Each row of a before or after table is a point. One or more steps were done to the points. Then noise was added and the rows were shuffled. The steps act on columns, c1 being the first. Name the steps. A step turns or swaps two columns, mirrors them in a line or flattens them onto one, adds a multiple of one to another, or multiplies or shifts one. Angles are multiples of 10 degrees, from the lower column toward the higher: turns from -170 to 170, lines from 10 to 170 but not 90. Use the fewest steps. Two steps may share a column if one is a turn and the other turns, adds or multiplies; they go together, in the order done. Otherwise the lowest column goes first.
In the rows, 128 means zero.

Before (8 x 2)
[[ 10 124]
 [ 55 140]
 [117 120]
 [168 176]
 [ 97 117]
 [128 187]
 [123 115]
 [167 139]]
After (8 x 2)
[[121 113]
 [147 150]
 [ 84 122]
 [125 103]
 [118 114]
 [150 212]
 [130 227]
 [100 152]]
Steps: multiply c1 by 0.4; multiply c2 by 1.6

Before (8 x 4)
[[ 31 129 184 189]
 [147  78  96 160]
 [106  65  35 134]
 [146 121 112 154]
 [ 75 107 108 146]
 [ 40  78  59 153]
 [118 142 118 159]
 [130 114 166 128]]
After (8 x 4)
[[116  38 100 192]
 [ 66  46 106 161]
 [ 93  98 115 128]
 [119 104 145 107]
 [141  75  91 132]
 [133 154  99 106]
 [ 59 131 112  50]
 [137  98 127 115]]
Steps: multiply c1 by 0.7; turn c2 and c3 by 110 degrees; turn c2 and c4 by 140 degrees

Before (12 x 8)
[[154 112 128 123 144 136 132 108]
 [118  61 185 160  44 138 182 127]
 [171 121 170 119 137  78 108 217]
 [134 167 187  78 100 153 134  87]
 [179 157  85 175  71 126 121  95]
 [ 71  62 115  58 101 178 105 197]
 [146  62 183  92  71  74  79 103]
 [ 67 104  85  77  90 154 161 180]
 [147 155 115 117 166 134 199 113]
 [127 102  95  68  86 150 172 187]
 [101 148 158 199  45  75  73 165]
 [ 90  75  76 114  86 151 207 115]]
After (12 x 8)
[[190 180 127  97 129 119 128 125]
 [124  85 117 136 125 107 177 226]
 [103 147 199 117 168 210 105  98]
 [ 51 152 171 127 189 160 106 141]
 [ 89 110  96  85 127  77 181 147]
 [ 48 107 188 134 204 100  79 159]
 [160 124 140 135 123 132 118 121]
 [154  97  65 131 182 137 106  92]
 [ 96 142 165 133 202 170 107 179]
 [153  48 158 121 194  81 182 115]
 [120  44 158  95 157 181 115 125]
 [150 154 105 145 113 203 126 127]]
Steps: turn c1 and c8 by 30 degrees; mirror c2 and c3 in the line at 150 degrees; turn c4 and c5 by -130 degrees; multiply c4 by 0.4; turn c6 and c7 by -90 degrees

Before (14 x 11)
[[ 95  95  97 142  85 161  72 137 117  79 108]
 [ 84 111 152 116 171 134 165  77 112 138 157]
 [123 152 103 129  74  98 130 118 155 157 149]
 [144 149 151 134 104 133 154 135 118 183 179]
 [133 122 111 110 128 129  91 156 128  80 101]
 [100 158 134 101 161 172 139  83 100 145 115]
 [139 132 133 123 122  96 153  90 101 201 136]
 [ 98 145 115 140 176 137 109  87  76 116 154]
 [113 159 131  73 103 107 105 137 143 172 169]
 [112 102  90 137 149 156  71 144 152  95 116]
 [110 130 139 113 100 103 114 140 105 136 130]
 [105  88  84 109 119 153  61 156 120 117 120]
 [ 90 161 145 141 119 100 142 142 122 191 128]
 [119 105 139 146 115 144  48 115 137 103 111]]
After (14 x 11)
[[119 209 102 113 122 102 153 101 161 188 133]
 [156  67 156 153 129 125 102 129 128  89 100]
 [ 90 250 120 135 120 124 116 152 154 168 128]
 [126 195 146 115  74 160 125 113 159 141 149]
 [151  53 171 117 150 152  76 128  99 113 121]
 [123 137 127 150 100 105 108 129 149 134 129]
 [137 224 130 176 103 142 100 102 144 151 171]
 [154  45 178 145 117 118  62 119 102 138 125]
 [116 147 118  92 175  78  97 103 123 110 152]
 [140  24 158 112  82 120  66 131  94 103 109]
 [125 219 115 139 105 116 161 145 120 165 178]
 [172  65 114 113 115 137  64 138 108 119 109]
 [ 70 113  75 116 170 111 128  96 119 144 159]
 [100 198 100 122 162 101 118  83  85 125 115]]
Steps: turn c1 and c7 by 40 degrees; turn c2 and c10 by -30 degrees; multiply c2 by 2; turn c3 and c8 by -150 degrees; turn c4 and c8 by 140 degrees; turn c6 and c9 by -90 degrees
